Each row of a before or after table is a point. One or more steps were done to the points. Then noise was added and the rows were shuffled. The steps act on columns, c1 being the first. Name the steps. A step turns or swaps two columns, mirrors them in a line or flattens them onto one, adds a multiple of one to another, or multiplies or shifts one. Angles are multiples of 10 degrees, from the lower column toward the higher: turns from -170 to 170, lines from 10 to 170 but not 90. Use the fewest steps. Two steps may share a column if one is a turn and the other turns, adds or multiplies; they go together, in the order done. Otherwise the lowest column goes first.

Before (11 x 3):
-.28 -.03 -.22
.01 .13 -.72
.13 -.13 -.24
.33 -.61 .10
.19 .03 .09
-.01 .17 -.07
.68 .23 .03
-.27 -.15 -.01
-.15 .46 -.06
-.22 -.55 -.17
.71 .47 .16
After:
-.05 .03 .25
-.44 -.08 .25
-.01 -.19 .01
-.16 -.40 -.17
.28 .03 -.07
.67 -.16 -.13
-.34 .41 .50
-.36 -.44 .55
.36 .57 .23
-.30 .12 .05
.83 -.31 -.40
Steps: add 0.5 times c3 to c1; turn c2 and c3 by -150 degrees

Before (12 x 9):
.43 -.04 -.01 .06 -.18 -.27 -.68 .24 .12
.29 .13 .01 .19 .73 .53 -.72 .39 -.05
.47 -.59 -.40 -.36 -.27 -.21 -.35 -.08 -.32
-.14 .23 .05 -.35 .13 .39 .32 .02 .33
-.23 .17 .12 -.11 .10 -.02 .08 .06 -.37
.16 .06 -.09 -.01 -.16 -.03 -.53 -.41 -.44
.11 -.84 -.02 -.49 .30 -.11 -.06 .21 -.45
-.40 -.40 -.54 -.07 .19 .47 .29 .10 -.16
.27 .18 -.26 .25 .06 -.12 .10 -.43 -.24
.64 .27 -.04 .40 .16 -.25 .12 -.18 .17
-.22 -.51 -.47 -.21 .79 -.25 .18 -.30 .34
.26 .24 -.25 -.46 .04 .05 -.61 .40 -.48
After:
-.22 .96 -.45 -.14 .18 .22 .18 -.14 -.32
.31 .58 .05 -.10 .02 -.72 -.71 .20 .21
-.17 .00 .02 -.03 -.08 -.47 .32 .01 -.43
.10 .67 -.01 .66 -.37 .47 -.08 .07 -.09
.28 -.06 -.26 .68 .09 -.18 -.58 .14 -.05
.42 -.15 -.03 -.13 .02 .31 -.67 .08 -.02
.24 -.04 -.28 -.05 .25 -.03 .12 -.15 .33
-.43 .37 -.57 .13 -.52 -.21 .32 .05 .02
.50 .03 -.39 .44 -.32 .58 -.32 -.04 -.11
.21 -.17 -.08 .38 -.03 .06 -.54 -.16 .27
.70 -.03 -.04 -.40 .39 .02 .16 -.05 .18
-.23 .01 .15 .38 .13 -.10 .10 .02 .15
Steps: turn c2 and c5 by -120 degrees; turn c5 and c6 by 140 degrees; turn c4 and c9 by 130 degrees; multiply c8 by 0.4

Before, 10 rows:
-.11 .20 .14 .29 -.01 -.08 -.24 .17 -.27 -.03 .57 -.42 -.25 .16
-.20 -.17 .21 -.02 -.34 .12 -.10 .09 -.13 -.17 .20 -.58 .29 -.23
.14 -.05 .05 -.26 -.19 .23 -.13 -.46 -.05 -.05 .35 .20 .25 -.26
.41 .68 -.11 -.17 .70 -.78 .94 -.08 .17 -.36 -.48 -.21 -.38 -.13
-.13 -.28 .27 -.43 .13 .27 .01 -.11 .08 -.45 .09 .27 -.11 .00
-.13 .08 -.25 -.15 -.24 .21 -.31 .52 .22 -.08 .02 -.12 .12 -.02
-.22 .20 .05 .10 .73 -.46 .44 -.18 .59 .13 .02 -.08 -.38 -.30
-.30 .21 .07 .39 .70 -.39 .28 -.29 -.08 .31 -.43 .07 -.35 -.37
.17 -.23 -.09 .29 -.35 .17 .13 .44 .09 -.27 .34 -.16 -.22 -.08
-.10 .06 .02 -.04 -.01 -.33 .01 .29 -.14 -.35 .32 .03 .12 -.39
After, 10 rows:
-.09 .20 .15 -.27 -.07 -.07 -.28 .21 -.59 .01 .56 -.45 -.29 .11
-.15 .70 -.07 .39 -.58 -.67 .92 .00 -.04 -.55 -.51 -.23 -.41 .68
.13 .24 .03 -.18 -.15 -.49 .40 -.21 .31 -.75 .03 -.05 -.34 .80
.01 -.12 .00 .30 .01 .24 -.13 -.46 -.38 .24 .27 .14 .28 -.48
.33 -.29 .24 .19 -.44 .24 .06 -.05 -.25 .02 .19 .27 -.11 -.06
.14 .04 -.04 -.03 -.29 -.33 -.02 .36 -.45 .14 .29 .04 .13 -.57
.19 -.17 .23 -.18 -.02 .13 -.05 .05 -.45 .39 .19 -.62 .32 -.77
.20 .10 -.28 -.01 .03 .24 -.33 .51 -.13 .22 .01 -.14 .13 -.35
-.02 .19 .06 -.54 .04 -.39 .29 -.28 -.36 -.74 -.49 .06 -.39 .81
-.31 -.25 -.04 -.13 -.23 .14 .13 .43 -.19 .42 .30 -.11 -.23 -.69
Steps: turn c1 and c4 by 140 degrees; turn c5 and c10 by -110 degrees; add -1.5 times c10 to c14; shift c9 by -.30
